Each row is a point. The points of each table are mixes of a few directions, plus a little noise. Count the directions of each table, and those that both share. Where both have some left over, give the other angles between the two spaces (their principal angles), to ten degrees, smallest first.
In the rows, 128 means zero.

First (5 x 3):
[[174 138 147]
 [147 131 135]
 [ 22 106  89]
 [175 137 148]
 [117 123 124]]
Second (7 x 3):
[[116  84 129]
 [134 166 128]
 [131  76 125]
 [164 249 125]
 [107 117 132]
 [160  95 121]
 [ 83 112 135]]
Directions: first 1, second 2, shared 0; angles 30

First, 6 rows:
[[125 126 128 126 120 116]
 [119 119 123  87 135  81]
 [149 136 134 193 127 214]
 [130 121 154 189  79 167]
 [150 100 148 127 127 166]
 [ 94 161  79  51 175  22]]
Second (8 x 6):
[[151  80 156  96 125  79]
 [131 111 133 100 131  96]
 [ 84 227  73 204 132 237]
 [150  97 154 133 119 120]
 [140  94 144  92 129  81]
 [ 97 159  95  97 143 112]
 [151  87 156 113 122  98]
 [118 169 114 189 122 201]]
Directions: first 3, second 2, shared 1; angles 30

First:
[[ 89 137 163  42 118 113 122 125  85]
 [138 143 100 129 130 147 176 141 131]
 [137  93 172 183 120 101  28 107 164]
 [147  87 120 231 157 108  55 102 150]
 [124 161 104  74 119 154 209 151 112]
 [135 135 151 114 101 133 124 137 153]
 [126 139  85 124 151 141 182 133 101]]
Second (8 x 9):
[[135 121 120 134  97 148 119 117 106]
 [100 149 159 105 249  52 155 179 218]
 [136 123 118 133  95 148 120 114 102]
 [118 137 143 119 181  95 140 151 168]
 [121 132 136 119 156 110 135 141 151]
 [124 132 133 125 150 114 132 136 145]
 [140 120 118 136  83 157 119 109  95]
 [155 107  97 148  12 206 104  79  41]]
Directions: first 3, second 1, shared 0; angles 90

First, 9 rows:
[[132 130 125 123 154 125 111 143 133 132 154 116]
 [132 130 126 124 148 127 116 138 132 130 146 120]
 [110 123 137 144  46 133 177  83 115 121  46 163]
 [129 128 127 128 131 128 127 128 128 128 129 128]
 [141 131 121 117 187 123  93 159 137 133 184 103]
 [130 128 126 125 144 127 119 138 131 129 145 119]
 [105 123 140 148  23 135 191  72 111 118  24 172]
 [137 128 122 121 168 124 103 151 133 132 169 111]
 [132 129 125 124 154 127 112 142 132 131 152 118]]
Second:
[[127 130 129 127 141 126 120 133 134 126 133 123]
 [128 128 128 128 124 128 130 127 128 128 127 129]
 [132 110 114 145   7 149 198  91  82 148  87 169]
 [127 137 135 119 189 118  93 146 151 117 149 108]
 [130 123 123 135  87 135 153 116 113 135 114 142]
 [130 122 123 135  82 136 155 115 111 137 113 144]
 [125 140 138 115 221 111  73 156 163 112 160  97]
 [129 124 123 132  94 134 148 118 116 133 117 140]
 [125 140 137 118 206 114  83 150 158 115 154 101]]
Directions: first 1, second 1, shared 0; angles 30

First (9 x 18):
[[130 128 124 121 131 133 121 125 129 114 109 132 120 125 113 117 142 133]
 [156  83 142 127 113 121 149 148 147 145  76 143 138  96 153 123 160 147]
 [ 79 182 107 146 179 138 112 148  76 127 187  96 151 165 117 164 103  82]
 [114 118 124 149 168 130 143 192  93 153 103 114 176 115 159 162 160 105]
 [123 148 135 130 108 119 128  96 138 137 197 122 116 150 135 135  72 124]
 [118 130 122 135 152 133 129 154 108 130 113 122 145 125 131 139 146 116]
 [ 96 169 112 133 158 137 111 129  98 117 165 110 133 156 108 143 112 102]
 [182 112 155  89  23 111 119   7 221 101 160 168  40 130  99  60  69 191]
 [156  81 133 120 123 130 140 152 142 127  41 147 133  89 134 109 187 152]]
Second (8 x 18):
[[147 106 133 122 145 128 136 131 135 118 134 147 122 158 117 138 143 137]
 [201  28 148  94 175 129 155 128 168  78  96 212  98 210  81 138 211 173]
 [107 159 122 136 109 130 116 124 120 140 122 104 135  91 140 119 110 121]
 [140 116 127 119 116 132 124 121 139 117  83 135 116 105 119 106 151 145]
 [ 93 170 123 147 124 123 122 130 104 154 170  94 147 117 153 144  84 104]
 [ 64 207 118 166 132 121 119 140  84 177 235  66 165 132 174 173  38  71]
 [148 110 124 113 103 133 119 116 147 110  52 143 109  87 110  87 167 154]
 [126 131 128 131 129 128 127 126 126 129 128 126 130 125 128 126 127 128]]
Directions: first 3, second 2, shared 1; angles 90

First:
[[105 166 133 131 117 162 145 144 151 155 130 151 123 117 154 134 130 114
  193 128 112 116 127 121]
 [169  59 116 114 150  58 101  98  81  69 127  79 137 146  68 118 119 156
    7 130 160 147 112 144]
 [156  81 119 115 144  80 111 107  95  85 128  91 135 141  85 120 117 147
   46 130 149 140 115 140]
 [ 72 197 122  87 112 152 190 149 130 122 133 124 115 110 139 145  82 111
  241 144 108  94  63 130]
 [168  78 134 163 137 114  79 114 130 138 124 136 135 140 125 116 167 137
   46 114 141 152 184 124]
 [120 160 144 168 114 185 118 147 175 192 125 182 124 117 183 129 167 108
  185 114 107 130 183 109]
 [132 122 129 131 130 126 124 126 127 129 127 126 128 130 126 126 131 130
  117 127 129 131 133 128]
 [117 130 118  92 132 102 152 124 101  88 131  95 125 129  99 133  89 134
  128 141 135 116  76 140]
 [115 159 138 153 117 173 129 144 163 175 128 167 126 118 169 131 152 111
  182 120 110 126 161 114]]
Second, 10 rows:
[[142  87 112  89 144  67 131 107  78  63 131  72 133 142  69 127  91 150
   56 139 154 130  78 148]
 [114 168 146 167 111 192 125 150 178 195 127 187 125 115 188 131 165 104
  198 115 103 125 180 108]
 [136 104 120 105 137  92 131 117  98  90 130  96 129 136  94 127 107 140
   87 134 142 131  99 140]
 [121 145 137 145 121 158 127 138 153 159 126 155 127 121 157 128 145 117
  161 122 116 128 152 120]
 [119 151 137 149 119 165 126 141 155 163 127 162 127 120 163 130 149 115
  167 120 116 127 156 116]
 [137 105 117 105 136  88 130 115  97  87 129  92 129 134  90 127 107 141
   85 135 144 130  98 140]
 [123 145 135 144 124 155 127 138 149 156 128 154 127 123 152 128 143 118
  158 124 118 126 150 120]
 [150  69 104  73 152  37 134  97  54  31 132  45 133 147  43 124  77 162
   24 145 165 131  54 157]
 [125 135 132 136 125 141 127 133 138 140 126 140 129 123 141 127 136 123
  143 125 123 128 140 125]
 [114 167 146 162 113 187 124 149 177 192 126 181 125 115 181 130 163 106
  196 118 106 125 177 108]]
Directions: first 2, second 1, shared 1

First:
[[132 124 140 124 113 118 120 119 114 117 128 132 135 123 129 134 145 122
  133 129 134 134 122 134 131 142 141 151 126 139 116 131]
 [150 143 142 122 140 121 116 145 128 136 130 134 138 147 147 123 124 121
  126 155 131 134 127 137 131 155 107 128 124 114 124 139]
 [140 129 160 115 146 123 137 123 138 134 127 125 144 129 144 134 133 122
  121 146 132 128 119 139 132 145 126 131 118 125 125 128]
 [141 145 146 122 173 137 147 135 161 150 126 118 140 138 152 129 108 129
  112 149 123 121 123 128 127 130 110 101 121 107 145 124]
 [127 102 142 108 138 121 135 143 129 146 137 134 121 139 120 112 127 125
  122 148 137 128 138 150 132 137  94 109 113 119 114 134]
 [104 186   7 210  40 148  70 108  82  61 111 131 101 101 100 147 127 146
  168  34 101 136 131  50 111  75 216 179 193 162 158 122]
 [114 106 148 116 137 131 155 108 141 131 127 119 131 112 121 136 136 129
  121 121 130 120 122 134 129 116 140 124 117 137 127 116]
 [117  90 139 106 138 124 144 142 131 150 139 132 113 136 110 108 125 128
  120 142 137 124 142 152 132 126  90 100 111 121 114 130]]
Second (9 x 32):
[[112 117 113 135 119 127 139 122 146 130  95 137  89 124 123  90 123 119
  105 122 109  94 105 140 128 125 122 121 125 119 116 139]
 [ 96  90 181 113 173 145 127 112 126 138 108  74 132  89 112 159 159 124
  113 121 164 177 149 156 127  73 151 154 138 158 141  98]
 [124 123 135 127 148 135 112 142 122 138 123 112 124 128 124 130 130 127
  125 134 143 154 147 138 127 111 117 130 137 129 135 124]
 [117 112 145 119 118 126 160  93 136 116 135 127 143 107 123 147 141 131
  130 111 124 112 113 121 129 124 161 134 115 146 125 115]
 [146 137 118 119 133 132 119 155 100 135 195 128 171 150 119 167 114 151
  169 133 150 166 177 102 125 125 109 104 129 129 146 116]
 [132 134 118 132 119 124 129 129 132 126 124 139 122 134 132 117 123 126
  126 129 118 114 119 126 128 139 125 125 126 122 123 136]
 [170 173 119 134 131 123  85 166 101 129 161 136 162 162 150 147 116 133
  156 155 141 165 154 111 127 158 106 132 140 114 139 138]
 [110 116 138 132  91 114 178  63 166 100  79 149 105  96 139 102 145 110
   97 104  86  48  50 133 133 151 180 150 106 137 100 136]
 [144 149  85 141 120 126 104 169 123 140 131 150 105 163 132  93 100 129
  130 143 117 121 139 124 126 145  82 103 135  98 127 151]]
Directions: first 4, second 4, shared 2; angles 80, 90
